Every row gives one point. Each copy is the shape, with its points in the same order, stretched, turned, moved and blurred by noise. Some copies are also mirrored. Which?

Shape (8 x 2)
.29	.13
-.72	-.02
.00	.22
-.06	-.46
.10	-.15
.17	.00
.25	-.29
.07	-.46
Copy 1 (8 x 2)
-.27	-.17
.43	.48
-.18	.10
.46	-.37
.05	-.24
-.08	-.16
.14	-.40
.39	-.44
Copy 1 is: mirrored
Copy 2 (8 x 2)
-.04	-.30
.12	.94
.17	.03
-.64	.22
-.30	-.03
-.16	-.15
-.55	-.18
-.68	.07
Copy 2 is: only turned
Copy 3 (8 x 2)
.05	-.28
-.34	.92
-.20	-.02
.66	.47
.37	.11
.12	-.03
.72	-.09
.75	.31
Copy 3 is: mirrored
Copy 4 (8 x 2)
-.53	.04
.61	.22
-.19	.23
-.10	-.26
-.28	-.06
-.39	-.02
-.44	-.26
-.21	-.33
Copy 4 is: mirrored

Shape (9 x 3)
.10	-.20	.08
.11	.03	-.13
.22	.03	.27
.16	-.30	.55
-.07	.22	.07
.14	-.01	-.25
.04	.02	-.31
-.28	.19	-.22
-.04	-.61	.12
Copy 1 (9 x 3)
-.05	-.05	-.42
-.23	-.18	-.04
-.17	.36	-.22
.14	.51	-.74
.00	.11	.28
-.32	-.35	-.04
-.27	-.45	.05
.07	-.34	.44
.27	-.26	-.94
Copy 1 is: only turned
Copy 2 (9 x 3)
.05	-.09	-.15
.02	.06	.13
-.01	-.24	.18
.04	-.42	-.25
-.21	-.02	.24
.09	.12	.11
.01	.21	.09
-.28	.22	.08
.11	-.09	-.67
Copy 2 is: only turned

Shape (7 x 4)
.02	.36	-.53	.01
-.22	-.02	-.03	.26
-.42	.19	.27	.00
-.02	.16	.09	-.03
.00	-.25	.66	.03
-.02	.24	.21	.32
.13	.08	-.94	.09
Copy 1 (7 x 4)
-.24	.40	.47	.13
.49	.01	.05	.06
.37	-.23	.02	-.14
-.03	.05	-.03	.01
.35	.00	-.62	-.08
.30	.23	-.21	-.29
-.27	.56	.67	.52
Copy 1 is: only turned
Copy 2 (7 x 4)
-.47	.38	-.31	.04
-.21	.41	.18	-.11
-.40	.11	.57	-.21
-.17	-.07	.10	-.01
.31	-.38	.37	-.10
-.11	.13	.30	.27
-.34	.67	-.76	-.09
Copy 2 is: mirrored
Copy 3 (7 x 4)
-.46	-.33	-.26	-.07
.07	.04	.36	-.09
-.08	.48	.07	-.43
.05	.26	-.16	-.16
.66	.72	.18	-.04
.36	.15	.04	-.32
-.59	-.74	.00	.35
Copy 3 is: mirrored

Shape (11 x 6)
-.45	-.52	.01	-.28	.32	-.32
-.52	.03	-.14	-.11	.25	.32
.37	-.27	.05	.10	.18	.22
.10	-.27	.01	-.35	-.09	-.46
-.24	.30	-.03	.12	.08	.05
.31	-.52	-.23	-.08	-.38	-.15
-.08	-.18	-.17	-.16	.50	.25
-.12	.47	-.28	.22	-.18	-.24
.07	.09	-.39	.16	.69	.31
.15	-.30	-.11	-.42	-.11	-.27
.12	-.08	-.16	-.08	.15	.20
Copy 1 (11 x 6)
-.28	-.54	.14	-.67	-.67	.12
-.34	-.24	.26	.11	-.44	-.31
-.13	-.24	-.50	.18	.39	-.13
.29	-.01	-.08	-.46	-.32	.29
-.13	-.02	.39	.20	-.08	-.04
.47	-.10	-.33	-.40	.16	-.16
-.27	-.49	-.20	.33	-.24	-.18
.33	.09	.59	.29	-.02	.05
-.26	-.62	-.13	.94	.01	-.21
.35	-.02	-.21	-.27	-.33	.12
.00	-.16	-.22	.31	.00	-.19
Copy 1 is: mirrored
Copy 2 (11 x 6)
.07	-.27	.74	.10	.26	.18
.31	-.52	.23	.16	.06	-.04
-.19	.17	.09	.34	-.04	.10
.13	.21	.38	-.20	.00	.30
.21	-.47	.00	-.20	-.25	.06
-.10	.61	.39	.07	.04	-.21
.17	-.21	.42	.51	-.06	.17
.38	-.34	.08	-.46	-.57	.03
.29	-.39	.39	.61	-.52	.23
.22	.31	.40	.02	.03	.18
.16	-.02	.19	.28	-.13	.06
Copy 2 is: mirrored
